Each row is a point. Before rounding, the points of a table are all equally far from one centre. They may lie mostly on one side of it. Write the centre, to within rounding.

Points (7 x 3)
[[ 37  28  24]
 [ 45   6  17]
 [ 31 -14  28]
 [  7  54   9]
 [ 46  20 -13]
 [ -9  10 -47]
 [ -4  43 -32]]
Centre: [ 2  9 -1]

Points (13 x 8)
[[-59  -1  18  17   3 -37 -21 -40]
 [-37 -26   0  58 -13 -13  38 -25]
 [-46 -12  11   8  20 -33  15  31]
 [-36  46  -6   7 -15   9  20 -26]
 [-51  -3 -16  12  -7  10 -20  33]
 [-58  26 -36  15  -9 -14   7 -40]
 [-56  12   4 -12 -26  20  -2 -40]
 [-50  -6  10  54  11 -10 -33 -24]
 [-28 -49 -35   2  23 -30  23 -15]
 [-33  -5  28  29  21 -31  28  17]
 [ -6  -3  10  19  18 -59   4 -20]
 [-15 -38 -36  19  28 -28  31 -25]
 [-62   5 -10  35   2 -28 -17 -47]]
Centre: [-27  -9  -4  13   4  -3   5 -16]

Points (17 x 12)
[[-11  53   8  11 -42   7  18  -4  36  -9  17   9]
 [ 18  31  24  43 -56  19  15  21  52  -7   6  10]
 [  8  44  40  26 -12  13   4  -2  26   9  25  16]
 [ -5  64   4  17 -38 -15  21   2  45  10  -2   2]
 [  5  41 -12  20 -62  34   0  14  19   3   9  10]
 [-27  58  33  38 -54  30  -3  44  12  12 -22  -2]
 [ 21  60  17  21 -50  25  -4  11  40   2  13   3]
 [ 20  45  24  24 -75   0  16  24  32  -5 -27  11]
 [ 17  28  17  49 -26   8 -14  27  27 -38 -12  -4]
 [ -2  45  29  44 -57  19  16  -5  40  28   2  10]
 [ -9  49  12  25 -52  11 -21   3  48  11 -39  -5]
 [-19  22   4  28 -41  35  15  17  43 -36  -9 -22]
 [  1  52 -18  15 -39   9  10   3  49  -7  -9  -4]
 [  3  28  21  42 -57   9   6  22 -17  27  13  20]
 [ 23  33  -2  49 -49  19   6  12  31 -21   0   6]
 [ 34  54  24  25 -58  25  19   7  35  16  13 -19]
 [-26  51  48  37 -18  -9   5   3   7  26  13  -1]]
Centre: [  0  23  21  20 -32   8  10  19  13  10 -13 -18]

Points (24 x 20)
[[  6  42 -50 -30 -40 -21  18  -2 -22  -7  14 -20 -33 -31   9  43 -30  33
   28   5]
 [  8 -11 -38  -3   1 -16  50 -11 -21   5  18 -38  22 -42  -1 -30 -25 -22
    0  17]
 [ 27   5 -12  29 -27 -16  70 -44 -27  12  25 -20 -17 -35 -41 -11   6  54
  -13   0]
 [ 11 -17 -66  10  -8 -59  22  -7 -29  15 -14 -19  10 -30   5   1 -37 -11
  -15  40]
 [ 15  -7 -39   8 -25 -46  57  -5 -24  12   2 -25  -3 -67 -33 -37  -8  28
   20   8]
 [ -2  24 -18  23   1 -27 -15  20 -46  24  17 -11 -21 -48  15 -14  -5  39
   13  40]
 [ 22  28 -26 -22 -23 -74  35 -22 -17  28  -1 -10 -31 -44 -34  33   1   3
   23   5]
 [ -6   2 -55 -16 -25  -9  20  -5 -39  45  -2 -13 -15 -38 -17  21  33  12
  -10  37]
 [ 25   2 -53  31 -37 -23  40  -4  -7  24  11 -24   7 -51  -4   8  16   0
  -15  46]
 [ -3  21 -23 -17  21 -12  27 -44   7  14  18 -38 -39 -67   9 -14  -1  75
   45  12]
 [ 17  24 -55  -2 -24 -17  41 -39 -16   9  26 -12  21 -28 -30 -29 -10  51
  -17  20]
 [ 41   6 -38  12   9 -12  23  23 -19  -5   9 -11  14 -65  17 -31 -19  17
   26  16]
 [  6  -3 -43 -26 -26 -61  56   1 -22  46  10 -21 -18  -9  -6 -13 -20  29
   31  48]
 [-19  11 -61 -13 -20 -33  29   8  12   7  12 -18  -2 -75  23  -3 -27   6
    1   8]
 [ 38  16 -56  15  10 -47  50  -3  -9  36  16 -37  -4 -22  21  19 -31  20
  -20  -6]
 [-15  -6 -46 -14 -44   2  45 -22 -55  27 -15 -28 -15  -4  -3  -4  15  13
   19 -14]
 [ 17   3 -43   0 -45 -40  51  10  12   7   5 -39   2 -46 -40 -14 -24  25
   37  38]
 [  9  21 -34  -8 -35 -24  46 -12 -69  20 -13  -6  -3 -10  31   8  -2  17
   -8  -7]
 [ 20  28  -2  14 -28 -47  29 -11 -41  12   3 -42  -5 -55  30 -11  -7  37
   23   0]
 [ 14  20 -57 -22 -19  -6  30 -12 -15  42  19 -17   1 -38  20 -36 -31   5
   19  27]
 [ 36  22 -24   0 -22  -6  52 -34 -29  28  20 -23 -30 -39   9 -53  -6  39
   12  -6]
 [  9   3 -22  18 -12 -26  42 -36 -28 -14  45 -29 -31 -38 -39  -7  -2  34
   51  17]
 [ 21  17 -28  31 -10 -27  21 -21 -43  13  -4 -18  14 -76   8 -12 -34  27
   19 -10]
 [-13 -15 -65   7 -22 -29  45 -21   4 -16  17 -70 -22 -30  28  -1  -4  21
   15  29]]
Centre: [  2   4 -15   8   2 -13  31 -20  10   4 -25  -4 -24 -14  -2   5 -13  28
  10  18]
